Every row gives one point. Two turns around zero, p and q, are shown by what they do to some points. Write where each new point lands after one turn and then the other. Backwards means that the second turn is done in reverse. Each puzzle has new turns, and all numbers are rounded.

Turn p:
225	-143	234 -> 283	-178	117
-201	-125	84 -> -136	-37	208
-120	37	-158 -> -178	54	-77
-127	76	71 -> -44	123	99
223	154	-231 -> 74	36	-346
Turn q:
145	-228	14 -> 203	-166	66
-124	344	172 -> -332	204	109
50	-168	-238 -> 230	-44	-180
-121	23	235 -> -217	-103	114
-27	-7	-233 -> 98	74	-200
77	36	51 -> 16	34	92
Where do these land?
q, then p: 68	-135	78 -> 79	-134	69
q, then p: 309	-3	61 -> 307	19	68
q, then p backwards: -100	120	114 -> -181	-20	-65
p, then q: -277	18	-253 -> -270	-7	-261

Turn p:
153	64	-10	1	161	-170 -> 100	93	49	80	190	-137
72	-186	-182	-40	67	-165 -> 2	-130	-127	2	133	-235
-26	376	-72	242	239	180 -> -34	297	-35	391	31	225
-160	153	242	72	-40	0 -> -113	165	223	-32	-114	103
-172	-67	194	90	59	-5 -> -192	-37	207	14	-31	34
130	-84	58	117	-1	66 -> 101	-120	81	111	-46	4
92	118	156	-269	-354	285 -> 257	4	-17	-328	-208	329
-243	-235	-110	-154	49	-60 -> -273	-163	-123	-159	97	-72
154	-140	-276	-59	-179	-131 -> 151	-110	-257	-79	-51	-251
Turn q:
-318	-70	-319	55	-133	95 -> -262	-155	-346	12	-151	-55
-62	-323	137	-66	71	-70 -> -102	-206	240	-71	30	-158
29	194	-95	114	235	-95 -> 32	246	-113	66	177	-121
38	175	229	-67	-68	108 -> 39	164	154	0	-119	197
101	-61	70	104	-149	103 -> 83	-112	55	149	-82	104
174	271	240	-30	-211	-110 -> 327	199	116	-45	-195	137
38	-186	-263	-110	255	-32 -> -117	-136	-107	-112	340	-106
Where do these land?
p, then q backwards: 150	-120	-47	82	121	12 -> 125	-140	-47	152	14	-4
q, then p backwards: -58	-91	69	46	-307	117 -> -22	-119	39	171	-177	223
q, then p: -100	-79	-72	-229	214	-158 -> -134	84	-4	-203	278	-31
q, then p: 37	96	-48	523	-378	-26 -> 257	-69	-117	278	-422	-299
p, then q backwards: 17	-4	209	-222	199	-87 -> 161	-69	71	-209	247	-3
p, then q: 62	154	-95	-124	-122	58 -> 76	17	-147	-55	84	180
q, then p: -108	44	-15	-75	275	83 -> -223	174	19	10	114	92

Turn p:
37	-157	100	296	-72	311	110	-97	137 -> 178	37	86	265	-95	298	167	2	172
64	111	-67	-124	169	-110	-68	-154	161 -> -18	122	-131	-99	46	-40	-111	-270	-22
-147	68	29	-22	82	-78	199	121	-229 -> -208	12	12	-137	130	14	127	215	-74
-287	116	132	-42	92	31	126	258	-57 -> -209	117	126	-150	91	110	-84	293	40
-141	-86	-202	-26	75	-46	-51	74	-74 -> -53	-125	-148	20	145	7	-121	104	-52
-254	190	-37	-80	-170	-71	-122	80	-39 -> -274	-31	30	18	-122	-115	-212	119	-14
203	-65	124	417	-5	423	-97	219	59 -> 407	172	221	323	-103	256	38	204	-84
85	72	-64	-111	-12	-490	-173	-337	-43 -> -195	-86	-89	-3	106	-408	12	-420	-83
215	-221	-100	-65	15	-160	44	-172	252 -> 218	-41	-191	-16	77	-123	59	-272	213
54	-78	20	-278	45	-70	-102	-262	-111 -> -44	-235	-3	-188	3	-35	1	-290	-83
-54	-43	115	-198	-50	-148	30	156	-69 -> -55	-81	105	-216	50	-156	-31	112	64
226	93	-51	235	-170	408	106	113	14 -> 254	140	-19	185	-330	193	157	204	-76
Turn q:
24	203	231	-11	-261	78	-241	49	108 -> -73	40	248	34	-151	308	-208	90	-51
195	43	187	-196	111	-131	23	329	-77 -> 273	118	101	-187	46	-47	-21	279	-203
-162	38	76	218	262	43	-260	-106	-13 -> -197	30	98	143	370	122	50	-79	-21
170	37	-138	-311	-100	-200	28	-151	103 -> 155	120	-111	-252	-130	-56	-242	-146	125
-64	-143	-102	256	117	205	-35	-182	189 -> -126	-225	-92	271	180	14	-13	-89	193
172	-77	-19	-243	159	-39	26	-144	-210 -> 229	-24	-115	-239	105	-11	39	-194	-114
138	152	80	166	-75	0	219	215	-163 -> 203	111	101	171	-181	-36	211	136	-111
-7	-283	-266	-87	-38	-76	-126	-192	-97 -> -115	-117	-193	-92	28	-193	-142	-298	-90
-198	-217	106	-14	-29	18	269	-243	291 -> -103	-284	56	-114	-29	-102	76	-22	436
-239	30	8	197	56	-152	36	225	-13 -> -202	154	101	95	51	-175	149	188	-21
-29	217	-163	26	-201	253	61	200	-117 -> -45	79	-194	171	-287	175	100	137	-142
Where do these land?
p, then q: 66	-49	40	52	211	-89	-73	-195	83 -> 74	3	-27	16	169	98	72	-220	124
q, then p: 92	102	385	-63	-261	-113	12	-259	52 -> 100	-41	357	-108	-282	69	23	-231	182
p, then q: 120	-145	-29	-60	262	222	-152	49	28 -> 230	-132	-106	39	114	179	-76	-105	-198
q, then p: 46	-39	-170	-156	-27	-59	12	335	-22 -> -24	-55	-94	-47	-11	-266	-90	216	-184
q, then p: 210	367	-280	38	-42	45	-319	130	127 -> -4	159	-12	326	-204	54	-217	57	-413
q, then p: -170	-102	113	55	-124	233	33	-247	31 -> 22	-182	20	76	9	237	33	-38	298
q, then p backwards: 101	54	-127	-120	-147	-305	205	-79	-196 -> 361	217	68	-146	-85	-76	14	-55	158
p, then q: -22	-119	-175	89	-55	-142	10	141	37 -> 12	109	-49	115	116	-204	-87	84	-12
p, then q: -429	-10	139	-222	-27	-116	361	111	-30 -> -273	-50	-130	-291	73	24	-12	435	192
p, then q: 172	45	-55	271	134	330	-63	103	93 -> 229	33	-21	337	-93	223	42	-7	-175
q, then p: -187	-104	158	115	76	-4	-26	-88	-203 -> -157	-46	74	-120	155	158	186	-18	93

Turn p:
-51	-58	367	-13	-114	-69	36	120	161	-186	-153	113 -> -71	213	97	165	65	84	43	291	-177	-145	-180	30
72	-77	81	-110	-170	-136	-13	80	11	-239	300	-129 -> 261	-112	88	157	-70	94	38	16	-75	-304	-3	-145
-139	-134	-147	46	-85	80	-80	25	80	65	15	-246 -> -45	30	-135	58	25	104	127	-141	83	36	101	-251
392	74	-40	108	70	209	-184	69	-68	-31	-79	105 -> 13	56	63	147	-52	23	-266	-2	316	48	86	264
-56	48	7	77	328	110	37	98	-312	91	-120	-209 -> -182	107	-235	-165	-15	-153	-115	-116	-22	-98	320	125
-16	55	-189	151	81	120	149	-103	-92	-123	-46	-35 -> -59	-145	-133	58	83	-78	121	-126	34	47	98	202
-45	-83	-205	-66	-33	201	304	-3	18	126	10	72 -> -10	-208	-131	3	16	113	38	23	-139	312	132	31
-148	181	-152	-246	-173	-131	-86	-49	143	40	111	-17 -> 94	-42	236	-74	-202	4	214	-120	-53	98	-84	-195
-82	-60	759	75	-83	91	113	-136	100	84	-96	-13 -> -184	333	18	105	297	132	-291	44	-447	-151	-306	-7
-129	-118	-7	-214	-2	-115	34	-227	-143	2	-52	123 -> 215	53	-85	-260	26	8	120	11	-126	62	-131	67
-102	10	-193	-106	138	-129	-114	-38	147	14	181	76 -> -8	-188	8	-170	-214	3	105	-16	117	-7	-142	-120
432	71	-173	145	12	-103	-59	68	89	49	-103	38 -> -13	-108	257	27	119	-2	-123	97	372	46	127	97
-127	89	-108	153	29	-128	-138	97	-135	108	30	122 -> -10	13	-48	-50	-78	-333	-10	38	117	58	-18	-99
Turn q:
-137	2	161	-135	-197	-283	-32	-52	21	168	-245	-202 -> -61	159	-7	212	-182	-370	-22	193	3	95	155	-20
-50	150	-141	85	75	-38	-132	111	42	-181	42	65 -> 85	47	-147	128	105	164	-12	-154	109	-83	2	-40
114	71	-265	-71	98	158	222	-2	218	-30	38	110 -> -63	-72	-161	-163	-35	113	155	-246	16	135	-230	91
85	-245	153	40	30	-214	-258	66	31	52	-77	9 -> 143	-185	177	247	-22	-107	-188	41	19	43	138	48
217	298	-54	26	194	206	42	-101	57	-42	67	-27 -> -17	95	27	-134	-15	78	14	-298	-83	-130	-285	-116
-41	27	-94	174	270	120	165	-25	108	-107	179	-67 -> -191	-163	-60	-86	137	126	138	-243	-63	-142	-30	-68
-124	-197	92	-91	-135	-100	-176	244	-184	280	25	-78 -> 197	-9	89	24	173	-193	-76	258	-22	218	257	-88
-188	-181	211	-62	69	-226	-131	112	-231	170	-124	198 -> 28	77	287	172	219	-112	-94	200	128	124	223	170
-3	-75	-79	-97	-306	-202	-25	-309	-214	130	-92	-146 -> -80	191	-72	-120	-288	-159	-261	192	-74	56	236	69
147	171	44	-2	81	59	157	11	149	-254	287	90 -> 10	-136	-61	-165	-1	81	117	-167	221	-255	-226	-50
62	68	-21	282	-10	175	173	137	69	-3	19	152 -> 135	-47	-5	-66	67	152	290	-84	-132	-119	-62	131
87	-7	-105	-180	-173	168	165	-186	-153	-201	-195	-253 -> -210	99	-251	-110	-164	-5	-168	238	-192	-25	-242	-2
-168	-81	101	31	5	177	-169	-6	88	17	76	149 -> 24	-55	184	61	5	231	106	68	72	81	61	-127
Where do these land?
p, then q: -168	-232	19	-26	-102	-60	206	50	82	-137	-53	-220 -> -162	-72	-163	-197	267	50	29	-8	-153	-118	-99	-6
q, then p: 8	-38	-90	251	366	-41	-164	-61	-208	-102	-99	-68 -> -15	84	-299	-1	-88	-166	-73	-227	117	-168	-208	182
q, then p backwards: -8	76	241	-34	-91	-161	-230	2	-135	27	159	-117 -> 145	-8	54	63	-96	-227	-155	242	-123	85	96	-83
q, then p: 68	-56	377	23	-148	154	12	-221	194	163	-220	-138 -> 142	242	69	201	263	-191	-4	148	-280	-88	138	-142
p, then q: -177	-11	-268	147	29	115	2	-204	102	157	104	55 -> -223	-35	-3	-19	-149	-89	-2	-54	-165	287	174	74
p, then q: 129	-70	-16	-63	86	-100	-67	-256	-29	-12	66	246 -> 74	-31	95	143	-99	-17	-94	8	20	223	-220	161
q, then p: -23	22	-124	131	80	-30	178	14	310	-85	91	-34 -> 84	-189	-166	-37	192	103	203	-40	-67	124	-51	35
q, then p backwards: 46	444	134	-108	-13	-108	94	60	-59	238	-108	-120 -> -260	166	135	91	-159	-176	-280	-39	-236	5	-160	-1
q, then p: -41	-91	15	-177	-31	-7	-234	333	-238	184	-59	213 -> -233	-25	154	-129	-99	6	-444	102	175	-36	56	-6
p, then q: 100	67	29	142	-258	18	112	-201	275	22	-169	43 -> -164	23	339	124	145	-44	179	-85	-199	-16	-20	45
q, then p: 12	102	-110	46	-150	-69	72	136	-256	-150	173	-189 -> 83	-142	43	-60	-268	41	171	-16	204	-129	164	90
p, then q: -197	-9	34	-10	76	133	71	35	56	-97	17	220 -> 77	129	-117	8	68	48	60	113	-89	113	112	195
q, then p: 207	-258	-127	-137	198	56	148	316	-107	-201	214	42 -> -54	61	-251	-325	-94	296	15	227	270	35	-8	102
p, then q backwards: 44	53	-116	-185	-42	101	-201	-3	11	-8	-117	66 -> -10	94	-46	-83	-124	-1	-62	-109	91	94	-39	235
